Rows are points. The last column is the point's height on a tilted bowl or saddle (a function of degree 2), plus a little noise. Along how many of its main directions does it bend up, bend down or stay straight?
In the rows, 128 means zero.

Points:
[[141  97 130]
 [120 164  95]
 [109 119 114]
 [ 89 133  93]
 [181 149 110]
 [122 153 104]
 [ 98 108 108]
 [170 129 124]
 [109 183  69]
 [173 105 128]
 [ 59  55  48]]
Directions: 0 up, 2 down, 0 straight

Points (11 x 3):
[[148 120 143]
 [126 131 130]
 [148 103 147]
 [144 222 205]
 [143  91 154]
 [111 116 135]
 [136  94 149]
 [135 115 137]
 [122  50 192]
 [ 60 165 167]
 [117  92 147]]
Directions: 2 up, 0 down, 0 straight

Points (11 x 3):
[[141  99 138]
 [157 166 162]
 [172 154 155]
 [152 140 146]
 [167 177 172]
 [148  86 139]
 [126 130 146]
 [106 177 181]
 [157 130 142]
 [ 69 132 173]
 [ 40 123 192]]
Directions: 2 up, 0 down, 0 straight

Points (16 x 4):
[[131  73  83  98]
 [140  78 122 109]
 [ 77 109 186  71]
 [ 70  96 153  73]
 [133 170  89 125]
 [191 142 196 215]
 [133 108 119 121]
 [ 86 181 129  91]
 [145 152 105 133]
 [ 82 115 129  96]
 [151 147 110 136]
 [ 94 164 170  92]
 [157 167 134 144]
 [109  97 167 100]
 [135 130 135 129]
 [154 220 151 119]]
Directions: 1 up, 2 down, 0 straight

Points:
[[133  99 134 159]
 [110 169  62  63]
 [123 146 167 162]
 [114 150  98 125]
 [113 116 192 146]
 [114 200 120 101]
 [185  77 130 188]
 [170 124 116 166]
 [130 147 110 141]
 [ 91  72  82 121]
 [168 169  86  99]
 [ 95 154 141 154]
 [168 142 111 146]
 [ 61 152  87  68]
 [131  71 138 146]
 [136 109 103 170]
 [126  44 156  96]]
Directions: 1 up, 2 down, 0 straight

Points (25 x 5):
[[125  66  56  49 134]
 [128  88 131 137 128]
 [128 165 148 203  94]
 [188 123  68 194  71]
 [166 140 134 147 124]
 [128 125 109 123 140]
 [163 177 152  78 163]
 [169 113 100 125 120]
 [135 155 149 146 134]
 [124 148 185 154  99]
 [112  89 198 173  29]
 [138 151 131 127 142]
 [156  79 160 139  84]
 [193 114 145 142  90]
 [182 148 131 126 131]
 [100 148  76 156 138]
 [129 100 114 167 127]
 [135  74 156 186  71]
 [159 157 126 158 133]
 [205  63 114 119  72]
 [115  94 148 162 105]
 [135  71 160 140  92]
 [174 184 166 148 165]
 [149  91 141 167  94]
 [172 167 135 153 141]]
Directions: 1 up, 3 down, 0 straight

Points (23 x 5):
[[100  94  90  90 162]
 [113 188  39 130  78]
 [142 100 123 150 122]
 [147 163 126  81 141]
 [113 127 114 157 134]
 [ 92  82  71  95 163]
 [146  92 105 112 117]
 [162 156  82 202 150]
 [147 161 150 148 193]
 [167 138 125  56  88]
 [131 131 135 155 153]
 [ 88 124 176 112 133]
 [144 128 193 152 131]
 [117 103 160 139 123]
 [161 202 111 139 230]
 [ 75 138  84 102 142]
 [141 131 167 155 149]
 [ 81  81  72 109 151]
 [180 126 117 192 150]
 [136 127 146  90 132]
 [127 147  83 160 123]
 [173  46  76 175  62]
 [110 128  94 166 115]]
Directions: 1 up, 2 down, 1 straight

Points, 21 rows:
[[101 193 164 110 156]
 [104 171  96 159 167]
 [153  95  85 149 125]
 [ 98 173  97  85 160]
 [136 111 138 117 134]
 [105 120 114 145 142]
 [112 113 112 137 141]
 [155 111 169 105 114]
 [165 166 128 149  85]
 [159  86 183  85 133]
 [140 113 170  95 129]
 [132  44  56 104 142]
 [142 130 210 178   9]
 [ 93 139 116 120 160]
 [108 113  31 138 102]
 [111  89  83 202 108]
 [155 122 113 140 119]
 [104  80 143 172  91]
 [108  92 152 134 120]
 [ 90 147 158  43 177]
 [ 94  91 117 130 136]]
Directions: 1 up, 2 down, 1 straight

Points:
[[154 137 151 186 163  76 131]
 [ 75 105 100 119 116 125 143]
 [144 117  57 117 127  96 111]
 [ 90 142 110 135 131 187 129]
 [ 68 177 118  99 157 136 154]
 [140 103  81 175 136 144 120]
 [152 133 158  92 110 178 148]
 [193 163 127 156 119 107 130]
 [113  54 111 140 107 165 162]
 [102  85 107 165 122 109 141]
 [107  75 165 184 115 137 178]
 [149 133 158 113 137  88 101]
 [168 157 110 122 105 180 113]
 [ 99 118 120  97 117 128 127]
 [123  74 123 106 228 194 207]
 [ 93 168  88 105 123 152 125]
 [ 84 171 135 207  84 142 176]
 [198  70 149  98 138 129 159]
 [111  95  87 115 148 205 136]
 [100  57 151 187 155 119 175]
 [150  58 137 150 134 166 169]
 [ 88 132 158 191 199 176 176]
 [139  59 102 140  80 164 147]
 [154 143  41 166 142 125 112]
 [154  69 109 124 125 134 140]
 [121  54 224 161  67 151 249]
 [103  80  96  97 130  97 131]
 [142 112  88 110 104  97 101]
 [ 95  96  59 102 120 132 142]
 [151 108 134 149 156 103 123]
 [126 162 115 183 143 140 135]
 [157 139 176 129 111  91 117]
 [119  95 106 165 133 113 131]
 [171 180 180  66 107 152 143]
 [128 110 102 138 123 157 123]
 [ 74 155  54 157  52 135 137]
 [103 109 191  78 123  70  81]
 [120  85  62 124 144 143 137]
 [129 134 137 189 133 166 143]
 [112 128 205 184 116 131 196]
 [ 72 147  75  82 217 179 190]
 [112 129  68 121  98 101 113]
 [129 140 129 100 132 179 134]
 [168 115 139  82 150 160 147]
 [141 154 138 112 122 100 103]
 [119  99 166  79  91 126 130]
 [100 115 172 111 142 108 133]
 [140 137  65  74 107  76  85]
 [ 96 136 117  98 105 106 111]]
Directions: 4 up, 1 down, 1 straight
